Each row is a point. Each copy is the shape, with its points in the same order, turned, moved and blurred by noise. Say if it was mirrored as well.

Shape (8 x 3)
0:  -1 -14  27
1:  16  -1  -8
2:   2  44  10
3: -45  -2  25
4: -67  10 -35
5: -69  -3  24
6:  10 -12  18
7: -31  17 -95
Copy 1 (8 x 3)
0: -11 -33  52
1:   6 -15  23
2: -18  28  39
3: -58 -36  40
4: -69 -16 -18
5: -74 -39  41
6:   2 -34  45
7: -21   0 -72
Copy 1 is: only turned
Copy 2 (8 x 3)
0: -14  -9  29
1:  15  12  10
2: -19  52  14
3: -49  -7   7
4: -44   6 -61
5: -72 -14  -8
6:  -5  -4  31
7:  22  20 -88
Copy 2 is: only turned
Copy 3 (8 x 3)
0:  10 -36  10
1:  25  -3 -17
2:  12  24  21
3: -35 -29  13
4: -58  15 -30
5: -60 -28  10
6:  19 -30  -1
7: -27  55 -79
Copy 3 is: only turned

Shape (7 x 4)
0:  -9  16  43 -35
1:  42  15  32 -41
2:   0   7 -20  30
3:  24 -10 -10   0
4: -61 -52 -34 -71
5: -23 -17  12 -21
6:  28  46  12 -14
Copy 1 (7 x 4)
0:  27  -2  40 -31
1:  72  -8  15  -5
2: -20  15 -16  17
3:  16  -6 -21  19
4: -25 -50 -37 -93
5:   0 -21   9 -20
6:  38  32   9   0
Copy 1 is: only turned
Copy 2 (7 x 4)
0:  42  26  45   7
1:  45  34  30 -42
2: -31  -7   9 -15
3:   8   4  -7 -25
4:  41  35 -57  69
5:  29   4  11  22
6:   7  42  44 -38
Copy 2 is: mirrored
Copy 3 (7 x 4)
0:   3  38   0 -21
1:  39  26 -31 -26
2: -10   5  -8  53
3:   7  -3 -14  24
4: -91 -40 -12 -29
5: -24   9  16  -1
6:  24  51 -25  21
Copy 3 is: only turned
Copy 4 (7 x 4)
0:   1  44   6 -25
1:  37  48 -18   2
2: -32 -12 -19  38
3:  11 -10 -29  18
4: -21 -35 -47 -95
5: -10  -4  -4 -31
6:   0  50 -27  26
Copy 4 is: only turned

Shape (12 x 6)
0: -38 -43 -31 -20 -35  -4
1: -23  14 -34  37  35  26
2:  16 -40  50  27 -30   7
3:  44 -48 -46 -30  10  -8
4:  19  41 -33 -68  -8  11
5:  13 -20  20  26 -46   6
6: -45 -32   0  18 -19  17
7: -49  41  58  40   7  -3
8: -49 -34   6  28  -9   5
9: -30 -36 -12   3 -10  44
10: -34 -50 -26 -40 -17  -5
11:  82   4 -42  46 -46   5
Copy 1 (12 x 6)
0:  11  60 -16 -37 -10  21
1:   7  -4 -50  39 -27 -18
2: -43  30  51  30  -7  45
3:  47  -4 -13 -18  53  37
4:  44 -47   7 -59 -31  -2
5:   3  33  42  22 -23  32
6: -16  54 -21   3 -33  25
7: -62  19  21  30 -61 -37
8: -32  58 -21  11 -20  13
9:  -6  24 -38  -2 -29  35
10:   7  46 -24 -52   3  22
11:  79  12  53  55  -8  28
Copy 1 is: mirrored
Copy 2 (12 x 6)
0:  29 -30 -29 -21 -72   0
1: -16 -21  -9  45   1  21
2: -33 -27 -33 -36  -8 -68
3:  71 -15 -21  -8   4 -19
4:  42  63 -16 -19  -1  40
5: -19  -5 -50 -20 -13 -52
6: -22 -46 -20 -15 -49  -8
7: -86  19  28   9 -31 -22
8: -27 -37  -5  -3 -49 -17
9:  -7 -40 -27 -27 -25  12
10:  42 -25 -10 -34 -62  10
11:  21  17 -95  27  26 -50
Copy 2 is: mirrored
Copy 3 (12 x 6)
0: -45  34 -28   1 -15 -39
1:  13   5 -44   7  13  56
2: -12   2  32 -32 -73  10
3:  16 -27 -50   0 -15 -63
4:  54  54 -32 -31  33 -41
5:  -2  27   8 -18 -72  10
6: -43  23 -12 -14 -20  17
7:   0  40  59  -9   4  74
8: -51  11  -5   0 -23  20
9: -31  10 -38 -32 -19  12
10: -48  21 -23  -8  -2 -47
11:  74  18 -48  16 -90  -7
Copy 3 is: only turned
